Each row is a point. The points of each table are mixes of a few directions, plus a little noise. How many directions does each table use, and how many do they share? Where both have some left over, give the other angles between the two spaces (their principal angles), to ten degrees, smallest first.

First, 7 rows:
[[ 18  11 -17]
 [ 15   8 -14]
 [ 11   7 -11]
 [ 11   6 -11]
 [ 22  12 -21]
 [ 12   6 -11]
 [-89 -50  83]]
Second:
[[-37 -24  28]
 [  5 -20 -45]
 [ 57  51 -23]
 [-39 -48  -7]
 [ 11  22  15]
 [  2  20  31]]
Directions: first 1, second 2, shared 1

First, 8 rows:
[[ 11 -32 -26 -19]
 [-19 -21  24 -20]
 [  0  39  10  27]
 [ 36  64 -41  54]
 [-33 -25  47 -26]
 [-31 -23  44 -25]
 [ 41  -4 -67   9]
 [ -6   1   9  -1]]
Second (8 x 4):
[[ 14  33  56 -33]
 [  4  29  -7  28]
 [-13 -43 -39   8]
 [ 10  62  -3  49]
 [-11 -41 -30   0]
 [-13 -78   3 -61]
 [  4  10  13  -7]
 [  5  29   6  15]]
Directions: first 2, second 2, shared 1; angles 50

First, 7 rows:
[[ 21  -5 -13  14 -66  16]
 [-34  57  -4  40 -11  33]
 [ 17 -40  12 -18  15 -14]
 [-23  -9  -3 -73  74 -63]
 [ 33   6 -12  -7  19 -16]
 [-35  30   3  34 -33  37]
 [ 22 -38  16   9   2   7]]
Second (8 x 6):
[[ 42 -26  48 -76 -16  65]
 [-10   6 -12  18   4 -15]
 [-37  23 -42  67  14 -57]
 [-37  23 -42  67  14 -57]
 [ 28 -18  32 -51 -11  44]
 [  5  -3   6  -9  -2   8]
 [  8  -5   9 -14  -3  12]
 [  1  -1   1  -2   0   1]]
Directions: first 4, second 1, shared 0; angles 60

First, 9 rows:
[[-27  21 -28 -24 -10  40 -21 -54 -20]
 [-55 -36   4  10  46   3  -2 -51  18]
 [ 19 -15 -28 -21 -11  36   0 -16   6]
 [ 12 -34  23  19  22 -10  22  12  36]
 [ 35 -20 -55 -41 -24  50  -2  -9  -1]
 [ -8  71  15  13 -38 -33 -34  11 -70]
 [ 50  30  -2 -23 -23  15  34  57  35]
 [-24 -24  -5   3  31 -36  11  33  11]
 [  0   7  74  64   7 -65  -5  17 -16]]
Second:
[[-42  61  -1  -3   4  19 -12  29  16]
 [  5  63  18 -72  53  -7 -29  92  54]
 [  7 -37  -4  30 -22  -3  16 -45 -33]
 [-33 -29 -23  74 -54  21  21 -78 -38]
 [ 13   1   8 -19  14  -9  -3  15   3]
 [ 30 -33  33 -29  37 -69  10  -1  27]
 [ -7 -21 -34  36 -39  43   0 -27 -11]
 [ -9   5   7  -4   9 -15   0   3  20]
 [ 25 -40 -31  12 -24  34  -4 -11   0]
 [ 12  29  28 -28  22 -13   1  24 -39]]
Directions: first 5, second 4, shared 1; angles 40, 40, 60

First (9 x 11):
[[   5    3   11    6    7  -15  -22    0   -2   18  -10]
 [  15    9   34   19   22  -45  -67    1   -8   54  -31]
 [  -9   -5  -20  -11  -13   27   40    0    5  -32   19]
 [ -17  -10  -38  -21  -24   51   75   -1    9  -61   35]
 [ -13   -8  -30  -17  -19   40   59    0    7  -48   28]
 [   3    2    7    4    4   -9  -13    0   -2   11   -6]
 [  22   14   51   28   33  -68 -101    1  -12   82  -47]
 [  10    6   23   13   15  -31  -46    0   -5   37  -22]
 [ -17  -10  -38  -21  -24   51   75   -1    9  -61   35]]
Second (9 x 11):
[[ 18 -13 -44  16   0 -10  12  30 -61  13  -6]
 [ -9   7 -14   7 -14   1 -11   2  17  -2  -9]
 [-32  24  34 -12 -17  13 -28 -32  93 -19  -5]
 [ 16 -11 -94  37 -22 -16   3  54 -77  18 -24]
 [ -7   4  21  -8   3   4  -3 -13  23  -5   4]
 [ -5   4  85 -34  28  12   5 -44  49 -12  26]
 [-12   9  89 -36  23  15  -1 -50  67 -16  23]
 [ 34 -25 -38  13  17 -13  29  35 -97  20   4]
 [ -1   1 -40  17 -17  -5  -6  19 -14   4 -14]]
Directions: first 1, second 2, shared 0; angles 90

First (11 x 14):
[[ -7   0  56 -46 -34 -20   2  17 -12  52 -17 -21 -44 -14]
 [ 16  -1  49 -62 -51 -35  27  -2   1  44 -10 -38 -57  -1]
 [-25 -15 -35  45  46  22 -27   9 -24 -14  24  59  38  -5]
 [-29 -13  24 -19 -17 -15  -6  32 -32  41  -1  -1 -10  -9]
 [ 24 -24 -31  29  53  17 -12 -48  -5 -17  54 101 -13  -1]
 [ 12 -17 -65  15  -5 -13  34 -14  -2 -41  34  -3  33  32]
 [ 28   9 -54  29  13  10  18 -30  31 -61   9 -10  33  22]
 [-15   8  -4 -10 -33 -14  15  29  -1  -2 -23 -63  22  10]
 [-13 -13  63 -40 -12 -14 -14  12 -28  69   0  27 -56 -25]
 [-10  47 -12  36   5  30 -15  22  40 -49 -60 -75  58   2]
 [ 19  20   6  23  36  30 -24 -26  29 -22 -11  25  -4 -12]]
Second (10 x 14):
[[ -33  -12   -5   19    8    4  -13   36  -20    5   -7   14   47   -6]
 [ -46   -8  -46   38   15   10  -15   36  -34  -14   14    0   48    8]
 [ -16    2  -37   20    5    5   -2    7  -14  -18   16  -15   11   12]
 [ -54   -3  -62   46    3    8   -6   52  -29  -32    1  -33   81   18]
 [  71   21   28  -46  -14   -9   25  -76   42    0   10  -14 -101    5]
 [  26    0   26  -20    5   -1   -1  -33    8   17   12   26  -55   -8]
 [ -38  -12   -3   20    1    1  -10   50  -17    2  -21    2   70   -6]
 [   3   -1   40  -16  -28  -14   14   28   27    5  -55  -24   55   -9]
 [  75   14   52  -54  -10  -10   17  -78   42   20    8   15 -112   -7]
 [  10   -3    8   -6   14    4   -9  -23   -6   14   21   30  -43   -6]]
Directions: first 4, second 3, shared 2; angles 50

First (9 x 18):
[[  -6   13   14  -39    2  -33   20   -3    3   18    3   -2   30  -12
   -33    2   14  -13]
 [  26   -1   19   -6  -50   31   -9    1   13    0    1    2   18   18
    11   18  -30    8]
 [ -15   14    4  -65  -80  -16  -11  -39    5   51   -5    6   67   25
    14   24   94  -31]
 [  -5   -3  -26   15   11   34   -1   -5    5   -2   -7   12  -33   30
    34  -25   23   -8]
 [  -7    6    8  -11   38    3   17   20  -12   12  -12   32    7   -5
   -10   29   -3    2]
 [ -38   -8  -48   64   94  -44    3  -10  -85  -75   20    5  -64  -18
    33  -15   26    7]
 [ -10  -21  -14   44   20   19  -27   19   19   11  -16   -8  -31  -20
     1    1  -12   18]
 [  28   -5   61   -4    9  -15    1   53   24   15   -8   -9   37  -62
   -76   55 -108   37]
 [  27    4  -19    2  -44   22    6  -36   28  -31   24  -39  -33   42
    24  -88   -4  -20]]
Second, 11 rows:
[[   9   13    0  -17  -66  -29  -26  -52   26   30   35  -11  -18  -18
   -34  -23   46  -44]
 [   7   12    6  -13    0    7   13   -3  -22   -7   -1   15    7   40
    50   20   49    1]
 [  -3   -4    2   11   56   23   26   41  -34  -30  -27   17   12   30
    53   33  -12   39]
 [  17   20    6  -17  -46  -21  -12  -42   -4   14   30    7  -17   13
    17    5   82  -30]
 [  -5    3   -8  -44  -23   35   26    0    9    7  -23    8   48   54
    29  -16    6   -8]
 [   2   -6    9   48   38  -28  -21   12  -16  -17   16   -4  -44  -47
   -18   21  -12   16]
 [ -22  -27  -13   17   21   11   -3   30   35    3  -21  -23   12  -46
   -70  -35 -116   13]
 [ -18   -6  -18  -59  -47   46   23   -3   47   26  -29   -9   69   37
   -22  -56  -49  -22]
 [  -8   -3   -6  -26   13   38   32   24   -5   -8  -33   10   44   50
    38    0  -18   14]
 [  11    6   11   31   31  -20   -8    4  -35  -18   14   11  -35   -7
    29   40   42   15]
 [   9   -9    9   73   24  -64  -50   -8   -1   -4   42  -19  -84 -102
   -69   14  -16    3]]
Directions: first 6, second 3, shared 1; angles 30, 50

First:
[[ -27  -63  -64  -61    0  -36  -41  -50  -49  -21  -14   13  -17  -10
    34   31   25  -35   25  -23]
 [  -3  -10  -10   -7   -5  -16    0   -6  -13   -7   -1    3  -12  -15
     8   -4   14  -11    5    1]
 [  16   45   41   33   20   65    1   23   54   30    5  -12   42   63
   -28   15  -54   44  -18    0]
 [  -8  -17   -9   -7  -15  -41   19    3  -33  -22    3   10  -20  -54
     8  -25   31  -23    2    7]
 [  27   73   74   67   11   61   39   57   65   28   15  -14   40   35
   -44  -21  -50   51  -32   18]
 [  44   42    6   16    1   36  -44  -19   69   53   -8  -36  -35   81
     7   30    8   15   18    5]
 [  25   15   -9   -1   -3   12  -34  -21   33   29   -7  -21  -32   45
    13   21   16    0   17    1]
 [  -1    4   -2   -6   19   37  -25  -11   21   16   -4   -4   26   52
    -4   32  -33   18   -1  -14]
 [   0   -8   -8   -4  -11  -27    6   -2  -16  -10    0    2  -22  -29
     8  -13   25  -16    5    6]
 [ -16  -28  -18  -17  -11  -40   12   -4  -40  -25    0   13  -15  -50
    11  -16   26  -24    5    1]
 [ -56  -50   -1  -13   -3  -52   69   34  -91  -70   12   47   42 -116
   -13  -50   -8  -19  -25   -2]]
Second:
[[ 45  21  -2 -37  19  -1  61  -6  -6  22 -19  -1  28  51 -10  33   7 -31
  -23  -5]
 [-46  14  10  25 -19  10 -56  -8  17  -8  42   2 -29 -62  13 -12  -6  -5
   24  31]
 [ 45 -19 -64 -14  43  -5 -23  86  16 -17  16 -12  45  31 -83  -1  42   3
  -16  13]
 [-12  12  26 -19 -21   1  51 -37 -15  28 -25  18  -1  26  31  18  -5  -9
    8   0]
 [ 61  11   8   9   4   5   9 -14 -28  -9 -10  -1  10  36   1  38 -28 -63
  -45 -19]
 [-52   8  40  31 -53  22 -10 -70 -23  -2 -22  17 -29 -25  49 -18 -16  20
   18 -22]
 [ -6  29 -29  45 -56  71 -71  -7 -36 -23  -3  30  34  22 -64   3  54 -33
  -12   2]
 [ 34 -65 -11  11  20 -48   4  53 -14 -13  -3  11  -4  33   7   9 -39  -4
   -6  -4]
 [ 16  40   0 -39  21   6  37  -4  22  24  13 -13  14   4 -11  26  17 -30
  -10  20]
 [-34 -26  21 -37  34 -53  47   9  38  26   5 -18 -30 -33  49 -23 -22  59
   36   8]
 [-52 -21   0  20  13  -8 -46  -4  30 -29   7 -33 -35 -81  20 -75  -3  97
   28 -27]]
Directions: first 3, second 6, shared 0; angles 70, 70, 80

First:
[[ 29  15 -12   4   7 -11 -11  32   6  20 -22 -14 -24 -11  52  12  36  12
  -17  11  -4  13 -30 -15   8   6  12  26  21 -53  -2  30]
 [  7  -4 -14  -9 -15 -23 -12  30  16   0 -12  14  -9  14  24  12  23  -2
    6  26  -7   9 -52  -8  35 -29 -35 -16 -11  -5  19  -2]
 [-11  20   5   4  15  20  -2 -17 -50 -13  33 -37  28 -18 -48 -39 -68   3
  -22 -42  20 -48  80 -13 -67  42  75  14  24  10 -15  -8]
 [-17  -8   0  -3 -11   1  18 -49 -12 -31  30  -5  13  -9 -32 -20 -42  -3
    8   0   4 -18  52  12 -16   6  -1 -13 -12  33 -10 -24]
 [  0   7   7   4  11  10  -6  13  -8  11  -3  -4   5   0  -6  -2  -2   1
   -7 -15   3  -4   3  -4 -12  11  19   8  10  -6  -1   6]
 [ 27  12 -12   5   6  -7   4  -6  -4   7  -9 -27 -23 -28  47   1  17  16
  -18   6  -1   8  11  -8  -9  23  23  35  21 -50 -17  26]
 [-23 -34  26   4  -1  18  16 -11  49  17 -23  57  -5  30 -11  38  47 -20
   39  10 -17  46 -52  37  50 -34 -76 -28 -34  38   7  -7]
 [-15  -8   0  -8 -10  -7  -8  12   2 -10   7  16  15  19 -23  -3 -12  -9
   11   4  -1  -9 -15  -2  10 -22 -20 -28 -16  31  16 -20]]
Second, 11 rows:
[[  13  -20  -77   -5    6  -17    6  116  -28   16    2   21   50   10
   -33   35  -15  -32   -3  -21   14  -11  -10    1   10    0   26  -39
   -27    9   48   28]
 [ -14   21   76    3   -6   18   -7 -116   27  -16   -2  -21  -49  -11
    33  -35   14   32    4   23  -13   12   10    0  -10    1  -27   38
    27   -8  -48  -29]
 [ -11   18   67    3   -5   15   -6 -101   26  -15   -2  -18  -43   -9
    28  -30   13   30    3   19  -11   10   10    0   -8    0  -24   33
    23   -6  -42  -25]
 [  -2    3    9    0   -1    3   -2  -14    3   -2    2   -3   -7   -1
     5   -5    2    4    1    3   -2    2    1    0   -1   -1   -3    5
     3    0   -6   -3]
 [ -10   17   62    3   -5   14   -6  -96   23  -13   -1  -16  -40  -10
    28  -29   12   27    3   17  -11    9    9   -1   -9    0  -22   30
    22   -7  -39  -24]
 [  -1    1    3    1   -1    0    0   -4    1   -1    1   -1   -3    1
     1   -1    1    2   -1    0   -1    1    0   -1   -1    0   -1    2
     0   -1   -2   -2]
 [   9  -15  -52   -2    4  -12    5   81  -20   11    2   14   35    9
   -23   25   -9  -23   -3  -15   10   -9   -7    1    7    0   19  -26
   -19    6   33   20]
 [   0    0   -1   -1    0    1    1    3   -1    1    0    1    1    0
     0    1    0    0   -1    0    1   -1   -1    0    1    0    1   -2
    -1    1    1    1]
 [  15  -22  -78   -3    6  -17    7  121  -29   17    1   21   51   10
   -35   36  -14  -35   -5  -23   13  -12  -11    1   10   -1   28  -40
   -28    8   48   30]
 [   7  -13  -43   -2    3  -10    4   66  -17    9    1   12   29    5
   -19   19   -8  -19   -3  -13    7   -7   -7    0    5   -1   15  -22
   -15    5   27   16]
 [  -6    9   34    1   -2    7   -3  -51   13   -8   -2   -8  -22   -4
    14  -16    6   14    2    9   -6    6    5   -1   -4    0  -11   18
    12   -2  -21  -13]]
Directions: first 4, second 1, shared 0; angles 50
